Rows are points. The points of each table are mixes of a few directions, plus a little noise. Count the directions of each table, and those that both share. Where both have some left over, give the other angles between the two spaces (their principal angles), to ten degrees, smallest first.

First (4 x 3):
[[-1.37, -1.36, -0.13],
[2.83, 2.80, 0.25],
[-1.20, -1.18, -0.11],
[-0.25, -0.26, -0.02]]
Second (7 x 3):
[[-2.58, -2.55, -0.23],
[-1.50, -1.48, -0.13],
[1.73, 1.69, 0.15],
[-1.42, -1.40, -0.12],
[0.48, 0.46, 0.04],
[2.12, 2.09, 0.19],
[1.18, 1.16, 0.10]]
Directions: first 1, second 1, shared 1

First (6 x 4):
[[-2.87, 0.02, -1.00, -1.46],
[2.27, -0.04, 0.78, 1.18],
[-1.17, 0.01, -0.39, -0.59],
[2.94, -0.02, 1.01, 1.50],
[1.47, -0.01, 0.52, 0.76],
[-2.67, 0.04, -0.92, -1.38]]
Second (7 x 4):
[[0.97, 0.64, -0.64, 0.24],
[-1.95, -1.57, -0.80, 2.02],
[-1.95, -0.56, -0.27, -0.36],
[3.67, 1.98, 1.75, -2.27],
[0.91, -1.00, 1.05, 1.58],
[-0.39, 0.88, -0.88, -1.10],
[-1.26, -0.40, -0.22, -0.11]]
Directions: first 1, second 3, shared 1

First (6 x 6):
[[0.04, 0.04, 0.10, 0.25, -0.22, -0.38],
[-0.36, -0.52, -1.00, -2.33, 2.07, 3.83],
[0.01, 0.03, 0.02, 0.08, -0.06, -0.10],
[-0.25, -0.32, -0.67, -1.53, 1.37, 2.49],
[0.31, 0.42, 0.86, 2.00, -1.79, -3.24],
[0.27, 0.35, 0.68, 1.57, -1.38, -2.61]]
Second (9 x 6):
[[-1.98, 1.39, -1.59, -1.43, -0.17, 0.31],
[-0.21, 0.14, -0.18, -0.18, -0.02, 0.03],
[1.59, -1.13, 1.30, 1.17, 0.15, -0.19],
[2.16, -1.48, 1.72, 1.59, 0.20, -0.27],
[1.81, -1.27, 1.48, 1.33, 0.15, -0.27],
[-1.18, 0.79, -0.92, -0.84, -0.14, 0.16],
[2.80, -2.00, 2.26, 2.05, 0.26, -0.38],
[-1.55, 1.12, -1.27, -1.14, -0.14, 0.20],
[-3.42, 2.39, -2.76, -2.48, -0.36, 0.47]]
Directions: first 1, second 1, shared 0; angles 70

First (10 x 8):
[[0.02, -0.96, 0.40, -1.64, 0.36, 1.77, -0.44, 1.35],
[0.01, -0.82, 0.34, -1.38, 0.31, 1.50, -0.39, 1.14],
[0.04, -1.38, 0.58, -2.32, 0.50, 2.51, -0.64, 1.88],
[0.02, -0.74, 0.32, -1.24, 0.28, 1.34, -0.34, 1.00],
[0.02, -0.42, 0.18, -0.72, 0.17, 0.79, -0.19, 0.59],
[-0.06, 2.04, -0.87, 3.44, -0.78, -3.73, 0.93, -2.79],
[-0.05, 2.02, -0.86, 3.40, -0.75, -3.68, 0.92, -2.78],
[0.00, -0.68, 0.30, -1.17, 0.25, 1.26, -0.32, 0.93],
[0.03, -0.59, 0.26, -1.00, 0.22, 1.08, -0.26, 0.83],
[-0.04, 1.55, -0.66, 2.65, -0.58, -2.85, 0.72, -2.15]]
Second (9 x 8):
[[0.54, -0.64, 0.28, -0.78, 0.29, 1.77, -1.21, 0.84],
[1.11, 0.96, -0.37, 2.26, -0.30, -0.43, -1.64, -1.34],
[-0.89, 1.09, -0.83, -0.51, 0.42, -3.10, 2.74, -2.35],
[-0.14, -1.22, 0.82, -0.46, -0.32, 2.07, -0.85, 2.43],
[0.36, -1.06, 0.72, 0.00, -0.34, 2.37, -1.64, 2.18],
[1.33, 0.12, -0.51, -1.74, 1.28, 1.26, -1.40, -1.38],
[0.40, 0.63, -0.71, -1.32, 0.97, -0.79, 0.47, -2.04],
[-1.63, 0.91, -0.31, 1.22, -0.71, -3.55, 3.10, -0.98],
[-1.02, -0.83, 0.93, 1.29, -1.28, 0.37, 0.37, 2.66]]
Directions: first 1, second 3, shared 1

First (9 x 9):
[[-1.04, -1.91, -1.92, -3.69, -2.73, -5.29, 1.15, -2.47, -1.45],
[0.24, 0.30, 0.36, 0.40, 0.51, 0.79, -0.22, 0.40, 0.29],
[1.97, 0.76, 1.09, 0.26, 1.38, 1.28, -0.03, 0.45, 0.82],
[0.15, 0.14, -0.09, -0.78, 0.32, -0.22, -0.24, 0.03, 0.04],
[-2.93, 0.09, -0.86, 0.54, -0.17, 0.66, -1.12, 1.00, -0.54],
[1.28, -0.25, 0.42, 0.52, -0.43, -0.31, 0.94, -0.72, 0.19],
[4.25, 0.30, 2.07, 2.68, 0.26, 1.51, 1.92, -0.77, 1.25],
[-2.04, 0.68, -0.38, -0.07, 1.11, 1.39, -1.69, 1.55, -0.05],
[-1.96, -0.02, -0.66, 0.09, -0.23, 0.14, -0.74, 0.51, -0.49]]
Second (9 x 9):
[[-1.27, -0.42, -0.41, 1.23, -1.10, -0.07, 0.25, -0.16, -0.50],
[-0.28, 0.20, 0.34, 1.89, -0.04, 1.39, 0.06, 0.44, 0.14],
[3.71, 1.73, 2.00, -0.55, 3.38, 2.61, -0.80, 1.26, 1.78],
[0.71, 0.35, 0.40, -0.03, 0.66, 0.60, -0.13, 0.25, 0.34],
[-2.00, -1.19, -1.43, -1.03, -2.01, -2.49, 0.40, -1.02, -1.14],
[0.57, 0.00, -0.11, -1.63, 0.39, -0.91, -0.14, -0.27, 0.06],
[-2.76, -0.78, -0.62, 3.65, -2.18, 0.77, 0.57, -0.02, -0.89],
[1.70, -0.01, -0.36, -5.09, 1.05, -2.78, -0.35, -0.77, 0.15],
[-0.35, 0.06, 0.19, 1.49, -0.19, 0.95, 0.11, 0.32, -0.02]]
Directions: first 3, second 2, shared 2

First (10 x 11):
[[-1.40, -0.86, -2.17, 1.37, 1.05, -1.64, -1.83, -2.91, 3.07, 0.18, 3.30],
[-2.29, 0.06, -1.29, 0.30, 0.77, 0.86, -0.12, 0.95, -1.15, 1.88, -0.12],
[2.49, -0.22, 0.53, -1.09, -0.71, -0.68, -0.16, -2.01, 0.64, -1.88, 0.09],
[-0.29, -0.31, -1.28, 0.05, 0.14, -0.20, -0.50, -1.46, 0.46, 0.36, 0.58],
[-0.12, 0.29, 1.51, -0.73, 0.49, 0.23, 0.05, 1.78, -0.88, -0.74, 0.07],
[0.69, 0.40, -0.96, 0.75, -1.82, 1.40, 1.86, 0.18, -1.37, 2.05, -3.51],
[2.86, 0.22, 1.70, -2.67, -0.68, 0.34, 0.40, -0.32, -1.65, -2.22, -1.19],
[-0.28, 0.14, -0.76, -1.94, 0.17, 1.37, 0.16, 0.15, -2.79, 0.65, -1.27],
[1.05, 0.27, 2.16, 1.87, -0.73, -0.93, 0.73, 1.35, 2.09, -0.95, -0.04],
[-2.68, 0.04, 0.59, 2.06, 1.38, -0.70, -0.62, 2.23, 1.57, 0.64, 2.06]]
Second (10 x 11):
[[-3.60, -0.06, -1.51, -1.11, 2.17, 1.02, -1.15, 1.27, -2.19, 1.62, 1.26],
[1.61, 0.16, 0.88, 1.53, -1.41, -0.48, 1.03, -0.04, 1.51, -0.27, -1.09],
[-2.30, -0.11, -0.57, 2.39, 0.75, -0.63, -0.41, 0.88, 1.81, 1.29, 1.45],
[1.52, 0.28, 0.73, 0.30, -1.25, 0.29, 1.12, 0.29, -0.16, -0.11, -1.76],
[3.23, -0.12, 0.83, -2.18, -0.93, -0.25, 0.05, -2.04, -0.44, -2.28, -0.61],
[1.26, 0.41, 0.93, 2.01, -1.70, 0.04, 1.64, 0.94, 0.97, 0.54, -2.06],
[0.99, 0.41, 0.78, 1.52, -1.47, 0.29, 1.54, 1.05, 0.35, 0.63, -2.08],
[1.06, 0.02, 0.44, 0.23, -0.62, -0.26, 0.32, -0.36, 0.55, -0.48, -0.39],
[-1.48, -0.35, -1.16, -3.32, 2.02, 0.64, -1.74, -0.75, -2.55, -0.44, 1.68],
[-2.28, -0.65, -1.35, -1.38, 2.43, -0.66, -2.41, -1.25, 0.15, -0.48, 3.60]]
Directions: first 4, second 3, shared 3

First (10 x 12):
[[-1.28, 1.11, 0.96, 1.00, 0.05, 0.18, 3.84, 1.01, -0.81, 2.00, -0.17, -0.95],
[-1.82, 0.72, -2.30, 0.75, -0.48, -0.74, 2.08, 1.18, -0.99, 1.39, -0.15, 0.54],
[0.70, -1.52, 0.47, 0.18, 0.21, 0.08, -3.30, -0.69, 0.27, -1.44, 1.08, -1.01],
[1.17, -1.11, -1.73, 0.10, 0.10, -1.11, -1.33, 0.42, 2.04, -1.95, 0.87, 1.47],
[-2.97, -0.24, 1.37, -0.48, 1.48, 1.37, 1.36, 0.90, 1.40, 1.34, -2.85, -1.14],
[2.28, -1.00, 3.59, -0.16, -0.91, 1.61, 1.26, -1.96, -1.40, 0.56, -0.50, 0.90],
[-0.97, -0.12, -1.11, 0.48, -0.93, 0.03, 0.80, -0.09, -1.99, 1.26, -0.24, 0.60],
[-1.06, 0.34, 1.11, 0.63, 0.56, 0.28, 2.04, 0.83, 0.31, 0.98, -0.26, -1.15],
[1.67, 0.99, -0.66, -2.07, 0.46, -0.33, -3.96, -0.99, 1.28, -2.21, 0.06, 0.25],
[2.28, 0.84, -1.72, -0.46, -0.55, -1.37, -2.76, -0.60, -0.09, -1.95, 2.15, 0.49]]
Second (10 x 12):
[[0.59, 0.71, -0.27, 0.85, -0.92, -1.58, -0.82, -2.39, -0.51, -1.81, 0.24, -1.01],
[-0.47, -1.54, 0.53, 1.28, -0.30, 0.20, 1.04, 0.02, -0.32, 0.41, 0.21, -0.03],
[0.28, -1.06, 2.81, 1.02, 0.73, 0.83, 1.92, 0.30, -0.24, 0.43, 2.00, -0.52],
[-1.57, 1.68, -0.98, -1.66, 0.42, 0.83, -0.84, 2.27, 0.30, 2.82, -2.57, -1.76],
[0.90, 0.44, -0.78, 0.01, 0.13, -0.81, 1.93, 0.39, -0.09, -0.22, 2.95, 2.06],
[-0.79, -0.19, 1.27, -1.64, 1.24, 2.12, -1.98, 1.50, 1.31, 1.09, -2.58, -1.20],
[0.10, 0.76, -2.32, -0.77, 0.19, -1.55, 0.36, 0.66, 1.11, -0.01, 1.54, 1.05],
[2.35, 0.69, 1.43, -0.34, -1.16, 1.97, -1.52, -2.57, -3.02, -2.68, -2.51, 3.23],
[-0.72, -2.04, 0.92, 0.87, 0.91, -0.30, 0.95, 0.83, 1.77, 0.53, 1.83, -0.93],
[-0.62, 0.58, -2.61, 0.32, -1.26, -1.81, -1.13, -0.97, -0.18, -0.32, -1.40, -0.81]]
Directions: first 6, second 6, shared 3; angles 30, 30, 60
